Each row of a before or after table is a point. One or more steps were done to the points. Then noise was added and the rows were shuffled. The steps act on how far a point lies along the listed directions, d1 being the first. What was done? A step turns or swaps two directions, mirrors them in a line or flattens them onto one, adds a multiple of one to another, or multiplies one. Angles are multiples of 10 degrees, from the lower direction toward the higher: turns from -170 to 170, lines from 10 to 170 but not 90. Use the fewest steps. Two steps may share a direction if one is a turn and the other turns, adds or multiplies; they go together, in the order done. Otherwise the lowest direction goes first.
In the rows, 128 means zero.

Directions:
(1): [138 189]
(2): [ 67 138]
Before (8 x 2):
[[132 108]
 [216 132]
 [207 110]
 [ 70 153]
 [124 100]
 [ 87 150]
 [ 86  86]
 [159 136]]
After, 8 rows:
[[145 121]
 [187 189]
 [144  71]
 [168 205]
 [150 109]
 [137 159]
 [ 76  90]
 [ 89 102]]
Steps: turn d1 and d2 by 60 degrees

Directions:
(1): [115  78 173  74 175 170]
(2): [133  45 123 142 122  62]
(3): [152  99  39 124 145 171]
Before:
[[125 112  94 160 116 130]
 [137  75  99  69 183 197]
 [168 164  31 169 110 198]
 [131  58  64 114 150 139]
 [ 85  68 155 135 151  65]
 [175  30  53 102 161 146]
 [137 151 103 139 124 125]
 [ 86  74 241 110 114  79]]
After (8 x 6):
[[116  97 123 155 128 123]
 [162  24 103 131 121  48]
 [ 76 134 182 140 139  71]
 [134 114 110 127 145 128]
 [143  72  78 131 136 113]
 [127  60  95 132 126  75]
 [161  52  38 150 129 165]
 [ 88 191 222 120  97 117]]
Steps: multiply d1 by 0; turn d2 and d3 by -50 degrees

Directions:
(1): [ 63 210 100 154 107 139 130 115  53 148 173]
(2): [160 172 195 100 117  92 189  44 123 100 133]
(3): [ 94 153 169 199 150 158 118  87 182 187  73]
(4): [138 134  70 154 137   8 126 114 151 168 130]
(5): [140 115 182 132  45 112  46 120 145 153 184]
Before, 11 rows:
[[100 124 138 175 139 187 115 133 172 164  80]
 [120 141  78 168 168  38 125  73 168 195 112]
 [192  55 109  43 141 152 201 150  95  44 133]
 [145  90  83  99 174 117 156 165 116  88  66]
 [143 125 122  87 109 120 112 136 145  84 154]
 [ 74 129  51 206 109 142  39 157 116 212 121]
 [173  94 178 107  30 132  39 141 163 139 175]
 [ 93 139  20 155 196 140 148 185 105 125  92]
 [161 161 156 103 157  56 152  57 146 149 104]
 [118 152  83 118 161 130 200 145  99 115 127]
 [160  99 130  93  74 106  70 189 123 110 190]]
After, 11 rows:
[[128  76  38 126 162 192 110 225 144 127  85]
 [137  88  69 101 130 131 103 226 113 102 151]
 [132 123  95  91 136 128 123 152 139  81 136]
 [148 158 115 108 199  74 174  79 139 146  78]
 [ 85 134  87 200  73 121  18 133 122 214 142]
 [123 141  90 164 156  31 118  62 170 196 122]
 [139 155 179 133  44  77  70  88 127 139 195]
 [109 126 173 173 106 172  98 114 175 170 106]
 [175 104 182  86  78  72 101 102 129 100 128]
 [211  57 158  37  92 135 179 119 101  48 163]
 [146 160 162 107  88  96 163  96 112 123 180]]
Steps: mirror d2 and d5 in the line at 150 degrees
